Each row of a before or after table is a point. One or more steps were done to the points. Then noise was added and the rows were shuffled. The steps act on columns, c1 being the first. Name the steps. A step turns or swaps two columns, mirrors them in a line or flattens them onto one, adds a multiple of one to another, or multiplies or shifts one. Angles are multiples of 10 degrees, from the lower column toward the higher: turns from -170 to 170, lines from 10 to 170 but not 90. Use the fewest steps. Two steps may share a column if one is a turn and the other turns, adds or multiplies; they go together, in the order done. Otherwise the lowest column goes first.

Before, 11 rows:
[[ -5  25]
 [ 19  -5]
 [-30 -38]
 [-19  -9]
 [-23 -21]
 [ -1  14]
 [  5  40]
 [-23  -7]
 [-54  -8]
 [ 28  -4]
 [ 24  28]]
After:
[[-29  -5]
 [ 43  27]
 [ 12  22]
 [-62 -11]
 [ 24  -4]
 [ 12  -5]
 [-58 -39]
 [ 13  15]
 [ 33  41]
 [-36 -21]
 [-24  -8]]
Steps: add 0.7 times c2 to c1

Before, 9 rows:
[[ 32  16   1  -1 -19 -15]
 [-18 -12 -31  34 -25  12]
 [ 13  32  39 -24  -1   0]
 [ 32 -22  35 -16 -32 -29]
 [ 25  21  23 -20 -17 -31]
 [-35  -8  -4  -2  10  23]
 [-26  -7 -27 -20 -44  -5]
 [ 35  42 -13 -30 -25  34]
 [ 16 -15 -26  11  27 -35]]
After:
[[-34 -17 -12 -33 -18 -33]
 [ 19  31   1  47  -2  32]
 [ 19 -12   2 -31  37   0]
 [ 54  42  36   2 -43  28]
 [-43  -7  35 -17 -12 -46]
 [-54  -4   7  -9 -17  10]
 [ 53  17   0  -3   0 -11]
 [ 46  18   5  32  29  -4]
 [ 53 -20   7  37  15 -62]]
Steps: multiply c1 by 1.6; turn c5 and c6 by 70 degrees; add 1 times c2 to c6; turn c3 and c4 by 120 degrees

Before (8 x 11):
[[-18  10 -18   5 -47  17  18 -44  -5 -66 -21]
 [ 12 -48   1  28 -36  31   0 -62   9 -34 -62]
 [-23  15  -2 -33  30   2 -51  15 -29  24   3]
 [ -9 -47  39  -8  10 -30  -2  19  18   7 -18]
 [ 48 -33  -4  17 -25  11 -64   8   7  23 -19]
 [ 37  -9  43  -3  30  24  21 -37  12  -2   8]
 [ 20   7 -16 -41  26   2 -29  -9 -56 -12  18]
 [-11 -31  27 -27 -15 -19   2 -33  13  14  15]]
After:
[[ 34  31  -2 -35  22  18 -23  10  15  25 -10]
 [-15 -19 -27   2  39  32   6 -45  27 -61  10]
 [ 32  27  40  -5   7 -38  10 -47   1   3  17]
 [-32  32  20 -12 -10  22   2 -37 -13  21  13]
 [  9  14  -6 -52  45  14  -3 -61  63 -30  -9]
 [-26   3   1  30 -15 -25 -22  15 -13  12 -35]
 [  5  33 -15  32  -9 -20 -11  -7 -35 -31 -42]
 [-28  24  38 -33 -31   5  -3  14  23   8   7]]
Steps: turn c2 and c4 by 130 degrees; turn c1 and c2 by 30 degrees; turn c3 and c8 by -10 degrees; turn c5 and c6 by -120 degrees; multiply c7 by 0.4; turn c9 and c10 by 20 degrees; turn c9 and c11 by 70 degrees

Before, 12 rows:
[[  0 -36   2  -9  -2  30   1  10   7  18  -3 -27 -36   5  -1  50 -31   2
    5 -10]
 [ -5   4  14 -11  21  -8  -3  43  27 -15 -14 -10   7  21  -3   2  21 -39
    1 -21]
 [ 26  22 -41   7   1 -36  43  14  10 -22  32  -5  -1 -10 -19  20 -27 -16
   19  25]
 [-16 -18 -13  12  -3  -8 -16   6  13 -29   8 -18 -57  27  48  10  36  -4
   26 -18]
 [ 21 -28 -21   2   9  26   1  27  13  16  11 -19 -26 -16   9  -1  36  -2
    1  40]
 [  3 -10   8  -2  10 -20 -17  45 -12  -5  -6 -17  -2 -17   2  -6 -11  21
   30   5]
 [ -4 -11 -61 -19  19  29  16 -15  12 -49  24  -3 -19  26 -31   6 -22   4
  -14  -9]
 [-16 -13  -7 -27  22  -7 -12 -25  31  21  -8  -9 -12  30 -16   8  -1  -5
   35 -12]
 [ 31 -17 -39   3   2 -36   4   5   6 -13 -14   2 -21  -6   7  -4  -1 -22
   35 -28]
 [ -2  13 -32  21  -4 -14 -13 -17  12  13   2   6 -14 -16   5   5 -13 -21
    7 -19]
 [-17  11  -9   9  -2  11  47  28  31  -2   5 -42 -10  -7 -19  48  19  12
   -1  -2]
 [ 27  -1   5 -29  -5   1   3  12  32  21 -27 -30 -23  -3  12 -35  26  -5
   -9 -10]]
After:
[[ 26  23 -38   4   2 -41 -33 -31  12 -22  32 -12  -1 -10 -36  19 -27   5
  -25 -39]
 [ -1 -40   1   9  -2  33  11 -63  -5  17  -5  -5 -33   4  -4  50 -34  -5
   -3  -4]
 [ -2  14 -31  -2  -4 -25  18  13  26  13   0   1 -13 -15  10   6 -11  16
  -16   9]
 [ 32 -16 -39   2   2 -35  29  -1   5 -13 -15  -4 -21  -7  15  -4   1   3
  -40  -9]
 [-19  12  -8  20  -4  15  -7 -87  24  -2   6  -3  -4  -5 -35  49  18 -14
    6 -48]
 [  0  -8  10  -9  12   4  -2 -42  -8  -5  -3  -3  -4 -18   5  -7 -11 -36
  -13  16]
 [-16 -11  -5  37  23   4  14  10  -8  22  -8  16 -16  29 -32   8  -1 -11
  -33  11]
 [ 24 -24 -21  12  12  22 -38 -33   9  16  10   2 -26 -16  18  -4  35   2
   -2   3]
 [-17 -19 -13   3   0  -3  20 -21  17 -30   9   8 -55  29  94  10  34 -12
  -23   9]
 [ -4   7  16  33  20 -34  21 -44   3 -15 -16 -12   7  22  -6   1  22  32
  -20   1]
 [ 30   2   5  42  -7  -5   9   3 -10  21 -27  37 -22  -4  22 -37  28   7
    5  -4]
 [ -4 -12 -60  22  18  29   6   4 -13 -51  25   8 -21  23 -60   5 -20   2
   16 -19]]
Steps: mirror c4 and c9 in the line at 60 degrees; turn c18 and c19 by 150 degrees; add -0.7 times c18 to c6; mirror c7 and c20 in the line at 130 degrees; add 1 times c16 to c8; turn c8 and c12 by -150 degrees; multiply c15 by 2

Before, 10 rows:
[[-29  11 -31 -14 -12   6 -38 -41  35 -36 -29 -14   9  46 -36 -38   1  11
   16 -33  38  -4 -35 -12  -4  29 -21 -14  33  30 -13   4   1 -25   2 -45
  -24 -53 -21 -34 -22  20  36  -7  23  30  13 -33]
 [-17 -23  15   8  26  32 -10 -28  15 -25  52  -2 -38  25   2 -48  59 -27
  -21 -18  28   3  21 -32  20   3 -46  33  51  -4  25   4   5  28 -38 -48
  -25   5 -33 -12 -32 -32  -4 -41 -23   2 -15  47]
 [-31  25  21  35 -13 -17   4 -18  35  35  14 -23 -23   2 -29  16  39 -28
  -26   0 -42 -21 -36  24  55  17 -34  22 -37 -46   7   1 -19  27  23   9
  -24   7 -33  28 -20  14  28 -11  23   5   7  48]
 [-28   5  -6  19   2  -8   2  -6 -18   8   6  14  10 -25  -6 -53  44  26
   28  -3 -42 -29   9  38 -23  13  -8  -2  26 -28  16 -13  43 -36   1  38
   -8 -33 -34  -5  -6   5 -14 -12  28 -24 -48   6]
 [-41 -20 -44  10 -19 -26  42 -16  34 -21 -27 -26  30  47  18  33  30  18
  -41  -4  17 -40  -5  33 -20 -12 -47   9  44  19  17  -7  27 -35  11  25
   20 -53  27 -40  22  -4   6 -12 -21 -23  -5   5]
 [-50   6 -27  27  36 -33 -30   5 -45  36  32  36 -24  60  -4  26  46 -14
    2 -19  -2  -8 -36  -4  37  24  24  30  11 -37  12  -6  37   3  33  15
  -13 -46 -17 -35 -23  17  24  17  42 -11  19  34]
 [ -3  -1   9  24   4  16  27   2 -39  26  14  20  -4  -3  15  11   2  46
  -26   4 -38   4  27  21 -20  -1  22  -6  46 -33  -4  21 -10  42 -19  16
  -26   9  -4  37  -7 -48 -41   3   9  24  11 -22]
 [ 23  46   8 -37  48 -22  44  11  10 -11 -14   2  27 -21   9   9 -16   2
  -24 -14 -45 -12   2 -41  20  -1 -17  -7  -2  26 -32  18  -6  16  -7  10
  -58 -54 -43  -7 -12  21  10  18  13  38   5 -38]
 [-24   3   9 -19   0 -15 -16  34 -24  26   1 -45  29  -2  16  -1 -21  15
  -24 -19 -44   6  -8   7  34 -24  22 -30  -3  15  21   9  10  33 -35  18
   22  -7  18  40  22  -9 -38  21 -40  16 -25  -8]
 [-19 -14 -44 -41 -27 -40  38  -3 -25 -20 -17   2  33  23  -2  17  57  42
   11  12  38  31  10  38  11 -27  10   7 -26  11  -3 -17 -17  -2 -16  36
  -20 -28   9 -17  22  24  26  46  12 -13  -4  38]]
After:
[[ -4   0   8  24   6  17  38   2 -38  -4  14  19  -4  -3  23  11   2 -34
  -26   3 -39   4  28  22 -20  -1  21  -5 -32 -32  -2  21  -9  39 -18  15
   45  10  -3  38 -32 -48 -39   4   9  24  10 -44]
 [-18 -21  15   7  25  32 -24 -27  15  -9  52   3 -37  25  -1 -48  59  -7
  -22 -19  29   3  22 -32  18   3 -47  33 -39  -5   9   3   5  27 -38 -47
   38   6 -33 -11  41 -32  -4 -41 -25   0 -14  92]
 [-24   1   9 -20   0 -15  11  35 -24  30  -1  58  29   0 -18  -1 -21   6
  -25 -17 -45   4  -8   5  35 -25  23 -31  -6  15   8   8  10  35 -34  17
  -26  -9  18  40 -26  -9  -6  20 -42  16 -25 -17]
 [-40 -18 -44  10 -20 -27   9 -16  34 -45 -27  12  31  48 -30  33  31   5
  -42  -3  17 -39  -5  33 -20 -12 -47   9 -47  20   6  -8  26 -36  11  25
  -18 -53  27 -40 -28  -4   2 -10 -23 -24  -5  11]
 [ 22  47   8 -38  47 -22  18  11   9 -40 -13 -10  27 -20  -9   8 -17 -10
  -25 -13 -45 -14   3 -41  21  -1 -17  -7  22  25 -13  18  -5  16  -7  11
   56 -54 -43  -7   6  20  -3  18  14  38   5 -77]
 [-32  24  21  34 -13 -16  30 -19  34  20  13  -7 -24   4  -9  15  39   4
  -26   1 -43 -21 -36  24  54  16 -34  23  43 -47   4   0 -21  25  23   9
   20   8 -34  28  35  13  44 -10  22   5   8  98]
 [-19 -13 -44 -43 -29 -40   8  -2 -27 -42 -16 -21  32  25 -10  16  57 -10
   10  11  40  31  10  37  12 -26   9   7  32  12   0 -17 -18  -3 -15  36
   19 -27   8 -17 -44  22  11  46  12 -12  -4  76]
 [-51   7 -27  28  35 -34   9   4 -46  47  31 -41 -23  60  14  27  46  -7
    2 -19  -2  -7 -36  -4  38  23  24  30  -5 -38   5  -7  37   5  33  15
   -3 -46 -16 -35  24  17  -5  18  43  -9  20  68]
 [-28   4  -6  20   2  -8   7  -6 -18   4   5   0  10 -24  18 -51  45 -22
   27  -2 -42 -30  10  38 -23  14  -8  -3 -22 -28   7 -14  43 -36   0  38
   -5 -33 -34  -4 -16   6  -7 -12  28 -22 -47  10]
 [-30  12 -32 -14 -12   6 -52 -41  35   7 -30 -18   9  46  -3 -37   0 -23
   14 -33  38  -4 -35 -12  -1  28 -22 -14 -23  30  -6   4   2 -25   0 -44
   34 -53 -20 -34   4  19  49  -8  24  31  13 -66]]
Steps: turn c7 and c10 by -50 degrees; turn c12 and c43 by 130 degrees; turn c15 and c43 by -130 degrees; turn c18 and c41 by -130 degrees; turn c29 and c37 by 160 degrees; add -0.5 times c33 to c37; multiply c31 by 0.4; multiply c48 by 2

Before, 12 rows:
[[-22 -22 -15 -11  24  -3 -31 -14  -3 -17   9 -35  -1 -14 -11  17  25 -19
  -33 -24  31 -38  20  30  30  -8 -20 -31 -39  37  25   2  18   5 -30  -7
   -6  -3 -26  -7  -9 -47  15 -40  20   7 -10 -36 -42 -40  -3 -14 -23 -18
   14   8  23  -6  -8 -36  16  -1 -31  16]
 [-11  22   1 -34   9  13  47  -3 -18  11 -46  -2  31 -27 -13 -14  15  67
    9  29  17 -46  15 -48  18  32 -34 -15 -11 -22  -4  -4  44  -4 -28 -16
   -7  35 -43 -11  -7   5  -4 -12 -42  14 -47 -32  22  -3   5   8 -33  30
   -7  -8   0  15 -16 -21  16   6 -18  24]
 [-13  15 -46   7   4 -19  32  32  40   0  -4 -30  59   8 -30  -2 -23  14
  -11  23  31  -3   7 -42 -17  -7  57 -14 -29  18   1 -42  23  14 -47  20
   17   9 -12  14  28  28  12  15 -16 -18  13  26  -6  17  -3  23 -27 -16
  -17  32 -12  22 -12 -29   0  32  18 -21]
 [ 11  45  29 -18  17  58  26  -3  49  -4 -26 -27  -1  25 -40  -6  16   6
  -33  27  47 -21  25  12  -6  45  19  32 -14   2 -19 -15  11 -15  12 -12
   35 -51  -4  42  41  -2  25  -6  56 -12 -18 -20  39 -19  13   3 -31 -19
   14  43 -43 -40  14  -2 -34   5  -1  -8]
 [-11 -54 -23 -19  -1  21  37   0  35  30   5   2  62  29 -19  -4  37   7
   40 -25 -20  19 -12  16 -19 -27  -6  36  43 -11   1  -9  15  19 -10  -2
   -7 -10   1 -25  21 -24  -9 -17  10   9 -36  11  -4  -4  16  17  -3   1
  -15   4 -41  -1  31 -84 -49   2  16  -5]
 [-11 -30  -3  19  -6 -28  56 -32  -9   7  11  18 -28  61 -66 -63  32  31
   -1  33   5  41 -30  13  35 -46  15 -60 -30 -14 -15 -14  12  17   1 -34
   38 -14   3 -16 -11  50  21   5 -18  10  16  28  12 -70  31  30  -4 -11
  -30  19  28  19  14  29  -3  30   0  36]
 [-33  -4  17 -44  -5   7  21   2  16  -3  26  -7 -29 -10 -30 -12 -16  -5
   41 -38  21  -8 -14  16   9  19  18 -12  30 -15 -16   8  -9  22 -71   8
  -17  23 -77  -2   6  37  19 -11   0 -38   6 -10   8  10 -34  95  -8 -51
  -45 -17 -12  13 -16   5  22  16  53  52]
 [ -2  18  -9  -3  -1 -36  14   8   8  36   7 -37 -39  30 -25 -56  -2   4
  -14  15 -30   9  -6  32 -30  43   1  32  11  -2  34  -1  57   4  -6 -24
   24  15 -51   7 -33   9   8  -2   2  15   6 -27  15 -53  13  16 -22  21
  -59 -16  23  43   2  -3   2  42  15  29]
 [-25  13 -26 -22   2 -18  35 -42  11  20  14 -10   2  17 -27  18   3  60
   36  -7 -41  24  -8   8  -1  19 -27   4  18  24 -16  13   6 -21 -24  16
   32 -26 -28  32 -48  29 -11 -15  40  14   4  11  -6 -38   0  57  14  19
  -24   8  19  -2 -28   1 -10  -7  13 -34]
 [-18 -34  -6  75 -52  80  37 -11   2 -18 -15 -15  25 -31  11 -66 -27  19
  -30   1 -25 -49 -25  23 -17   4  24 -41  17   7  11   3 -19  -7  22 -31
  -50 -15 -33  -1  21   9  15   6 -17   4  21  -9   3  24  34  35   3  25
  -50 -48  -8 -58 -52 -21  16   0   6  16]
 [ 17 -29  25  42 -30 -12  34 -34  13 -23 -11 -31  -8  74 -86 -23   5   4
   32   3  20 -12  -5 -13  16 -12  44   7  37  35  16  -2  34  -1 -17  35
  -16  35 -26 -15  -1   5 -14   0 -18  37  -6 -21 -15   3 -18 -32 -58 -27
   18 -10  19  -6  35   2 -19  23   1   7]
 [ 17 -11  -5  15  19 -26   9   5  34  15 -43   4  22   1 -41 -18  34  25
   31  22  -5  16 -32 -11 -56   2 -13 -16  24  -4  56 -19 -44  -8 -25  -1
  -36 -66  -3 -42 -10   4   9 -52   5 -11  18  -6  19 -28  28  -5 -38  14
   45  12 -43 -10   8  -1 -16  25 -14  -2]]
After (12 x 64):
[[-12 -30  -3  24  -6 -31  58 -32  -9  10  11  18 -29  60 -65 -60  31  32
    0  31 -20  42 -29  13  34 -46  13 -62 -30 -13 -16 -10  10  16   1 -39
   25  -9   4 -18  -7 -28  27   8 -18  12  12  30  10 -72  28  28  -7  -9
  -28  18  24  10  17  29  -2  30 -44  33]
 [ -3  19 -12  16  -1 -38  15  10   8  35   7 -36 -35  31 -25 -55  -4   5
  -15  16 -46  12  -5  31 -28  43   4  30  11   0  36  -3  62   9  -5 -27
   15  15 -53   5 -32   7   9  -1   0  16   5 -28  14 -40  12  15 -20  17
  -59 -17  28  42   1  -5   3  44 -14  29]
 [ 10  46  30 -30  17  59  28   0  44  -4 -29 -27  -1  24 -43  -7  12   6
  -32  26  36 -21  27   9  -7  46  18  37 -11   0 -18 -12  13 -16  11 -13
   24 -51  -4  41  40   0  26  -4  58 -12 -15 -19  34 -32   9   3 -32 -20
   14  44 -43 -29  15  -1 -36   6  -2  -9]
 [-33  -1  17 -35  -3  10  24   3  16   0  24  -5 -31  -9 -28 -13 -13  -3
   39 -38  25  -9 -14  17  10  18  15 -11  30 -17 -14   9 -13  19 -71   8
  -19  23 -80  -2   5  24  17 -14   0 -41   5  -9   5   6 -33  95  -5 -50
  -42 -12 -10  27 -14   5  23  17 -56  52]
 [-12  11 -48  11   8 -18  33  33  42  -2  -3 -32  57   7 -27  -5 -21  19
  -11  23  37   0   7 -39 -16  -8  60 -14 -28  18   4 -44  25  11 -47  16
   15  10  -7  13  25   4  13  17 -15 -19  14  26  -5   6   0  21 -26 -14
  -19  29 -17  22 -12 -27  -2  32 -31 -20]
 [-18 -32  -6  54 -53  78  38 -14   1 -19 -14 -13  24 -30   9 -63 -26  17
  -34   1 -15 -51 -28  23 -16   3  26 -38  17   8   9   2 -17  -8  19 -29
  -33 -16 -33   1  22  -3  18   6 -20   2  19  -7   2  32  32  34   3  22
  -48 -48  -6 -83 -54 -25  20   1 -10  17]
 [-22 -23 -15 -12  22  -4 -33 -11  -1 -17   9 -31  -4 -11 -12  16  24 -19
  -35 -24  16 -37  21  31  33 -11 -17 -31 -41  36  26   4  17   8 -29  -5
   -6  -4 -29  -2  -7  -4  17 -40  21   8 -11 -37 -36 -49  -1 -18 -23 -18
   15   8  22   1  -9 -36  16  -4  56  19]
 [-27  13 -24 -22   1 -19  36 -43  13  20  11  -6   2  18 -29  17   4  62
   38  -9 -52  27  -9   9   0  20 -25   3  18  22 -17  11   6 -19 -26  16
   20 -27 -28  29 -49  -1 -10 -14  41  14   2  12  -5 -18  -2  60  13  17
  -27   5  21   6 -27   3 -12  -8 -35 -30]
 [ 17 -13 -10  11  19 -28   6   8  32  17 -42   7  21   0 -39 -22  32  23
   31  20 -14  18 -32  -9 -55   5 -15 -16  26  -1  58 -20 -42  -7 -27  -3
  -26 -65  -3 -41  -9 -15   6 -54   7 -11  20  -6  20 -24  28  -4 -37  11
   45  14 -45 -13  11   0 -13  30   4  -3]
 [ -9  22   2 -26   6  13  49  -2 -16  12 -46  -5  30 -26 -13 -13  15  66
    8  31  15 -43  15 -45  18  32 -36 -15 -12 -21  -4  -5  42  -5 -26 -15
   -4  36 -44 -14  -7 -17  -3 -14 -48  17 -48 -32  23  -8   0  10 -37  30
   -6 -11   0  30 -19 -21  11   8   3  22]
 [-12 -53 -21 -17  -1  19  39   3  35  29   3   4  62  26 -17  -1  36   7
   38 -22 -19  20 -16  20 -20 -23  -8  33  47 -10  -1 -10  14  19  -7  -3
   -5 -11   0 -28  22  27  -7 -20  10   9 -38  12  -3   3  17  19  -3  -1
  -14   4 -40   5  31 -86 -47   1  12  -4]
 [ 18 -26  25  38 -31 -15  35 -34  15 -24 -13 -31  -6  78 -87 -21   4   5
   34   2  20 -13  -4 -14  15 -13  47   6  37  32  15   1  35  -3 -19  37
   -9  36 -29 -14  -5  -5 -12  -2 -16  34  -8 -23 -17  -1 -22 -37 -62 -28
   19 -11  22 -23  34   0 -21  26  -4   9]]
Steps: turn c4 and c58 by -20 degrees; turn c21 and c50 by -20 degrees; multiply c37 by 0.7; turn c42 and c63 by -120 degrees
